Each row is a point. The window is the flat piece filled in between its corners: a triangle in 3 columns, a solid with four corners in 4, and so on. A path goes straight from each point to the next, and from the last back to the first. After which points does the path pass through the window?
In the rows, zero is written as 128.

Window (3 x 3):
[[179 221 119]
 [ 66  85 113]
 [122  89 100]]
Path:
(1): [ 87 126  60]
(2): [114 106 170]
(3): [126  89 128]
(4): [114 103  47]
(5): [ 69 104  88]
(6): [ 85  88 135]
(7): [174 145 155]
(8): [139 173  49]
(9): [143 186  84]
(10): [169 171 187]
(11): [172 142 149]
(12): [147 166  69]
Through the window after points: 1, 3, 5, 9

Window (4 x 4):
[[159 202  42 188]
 [ 57  65 179  97]
 [134  89 159 107]
 [118  82  93 128]]
Path:
(1): [112 127  77  89]
(2): [119 155  56 115]
(3): [127 116  99 218]
(4): [113  95 161 141]
(5): [117 118 136  82]
(6): [134 181  59 128]
(7): [150 155  90 224]
(8): [126 108 105 174]
Through the window after points: 6, 8

Window (6 x 6):
[[ 73 219 161 115  90 143]
 [160  92 196  87  87 157]
 [153 184 152 217  92 125]
 [174 172 117 131 127 130]
 [249 147  30 104  51  87]
 [134 115  77  91  92 142]]
Path:
(1): [158 140 121 122 143  54]
(2): [175 179 120 135  98 167]
(3): [185 172 119 136  73 207]
(4): [153 134 160 128 112 104]
(5): [147 143 159 142 101  86]
(6): [183 168 150 153  79 186]
(7): [158 150 166 108 107 182]
(8): [101 123 173 117 100  88]
(9): [185  98  84 112  88  98]
(10): [209 107  82 106  73 193]
(11): [188 144  96 122  52 154]
(12): [176 125 104 105  66  89]
(13): [104 139 168 121 118 126]
(14): [117 161 141 123 109 191]
(15): [183 144  55  80  74 180]
(16): [165 132  78  76  84  99]
Through the window after points: 1, 3

Window (8 x 8):
[[118 148 165 103  90 180 154 158]
 [ 77 198 148 130 117 140 146 148]
 [124 179 166 137 119 158 100 128]
 [ 84 125 145  91 122 137 108 134]
 [135   7 112 148 173  95 164 146]
 [168  98  56  95  91 115 131 147]
 [ 87  43 101 176 128 132 126 134]
 [114 184 118  97 134 190 117 167]]
Path:
(1): [142 157 104  73 122 172 149 104]
(2): [142 153 128 107  93 123 108 215]
(3): [106 136 162 127 108 142  99 197]
(4): [116 152 140 106 117 164 143  99]
(5): [114 153 139 102 115 162 143 123]
(6): [109 155 165 132 121 128 120 220]
(7): [124 128 130 123 114 135 128 187]
(8): [110 130 108 101 125 178 149  80]
Through the window after points: 3, 7

Window (11 x 11):
[[126  75  71 209 136 107 154 123  68 169  55]
 [144 116 190  83  53 162 107 217 144  94 110]
 [166 148  63  18 155 198  95  81 224 173 111]
 [ 75 169  74  14 123 207  48 134 150 180 119]
 [ 79 116 153 137 106 149 176 174 100 184 136]
 [113 147 113  75 160 136  57  67 179 181 114]
 [124 110 212 133  53 241 114 185 112  85 144]
 [213 204  96 188 144 129 137 145 149  70  90]
 [ 64 116 112 158  40 135 163 127 106 130 104]
 [162 127  89 190 184 120 150 157 166  32  96]
 [155 112 108 138 146 106 167 110  65  93 113]]
Path:
(1): [134 124 100 113 120 134  82 111 143 152 161]
(2): [106 155 152  75 171 167 119  87 155 140  32]
(3): [101 182 171  90 143 182 154  97 147 120  53]
(4): [175  92  72  83 102 155  90 169 170 144 158]
(5): [153 143  71 127 124 152  84 141 124 141 162]
(6): [108 166 130  81 131 168 138 133 142 120  57]
(7): [111 149 138 102 137 159 119 123 139 155  71]
(8): [110 108 106 118 119 129 109 126 146 164 184]
(9): [129 115  93 121  83 143 112 136 116 170 142]
(10): [ 87 149 143 122 115 156 158 113 121 152  64]
(11): [ 91 144 129 130 108 161 158 138 143 120  51]
(12): [141 114  84 135  67 126  90 147 107 118 199]
(13): [157 104  40 119 119 109  75 151 139 163 180]
(14): [100 176 115 119 164 152 170  95 132 107   7]
(15): [122 147 129  81 144 179 133 109 146 132  71]
(16): [164 124  64 141  89 141 107 162 171 158 188]
Through the window after points: 1, 3, 5, 7, 11, 15

Window (12 x 12):
[[ 75  69  89 133  78 106 165 118 172  99 144 103]
 [100  98 136  36 147 137 186 152 139 110 153 142]
 [ 59 178  88 153  62 107 180 194  40 153 182 181]
 [141 122 119 179 130  93 133 183 148 122  48 139]
 [134 190 107 154 180 165 209  87 188 102 206 132]
 [120  43 188 100  83 151 182 168 170  38 190 177]
 [119 148 135  96  84  51 180 128 102 220 134 149]
 [174 120 144 140 100 141 128 107 136   7 132 161]
 [129 150  99 142 108 186 209 165  45 158 178 160]
 [ 96  85 111 155 213 125 101 107 116 130 174  72]
 [126  97 115  79  60  67  77 156 160 195  99 159]
 [208 131  74 140  51  46  98 168  93  84 181 139]]
Path:
(1): [107 122 128  94  80 125 161 175 141  83 163  70]
(2): [123 149 123 138  87 137 157 158 132 113 139 114]
(3): [146 110 111 142 140  91 164 141 128 124 151 177]
(4): [105 119  63 132 150 123 160 121 121 103 143 210]
(5): [109 128 133 127 108 143 164 161 130 106 175 105]
(6): [114 155 122 126 107 139 167 150 121 129 171 129]
(7): [103 139  62 163 126 102 213 131  74 148 170 220]
(8): [114  92 107 120 112 103 136 121 148 135 131 160]
Through the window after points: 2, 6, 8
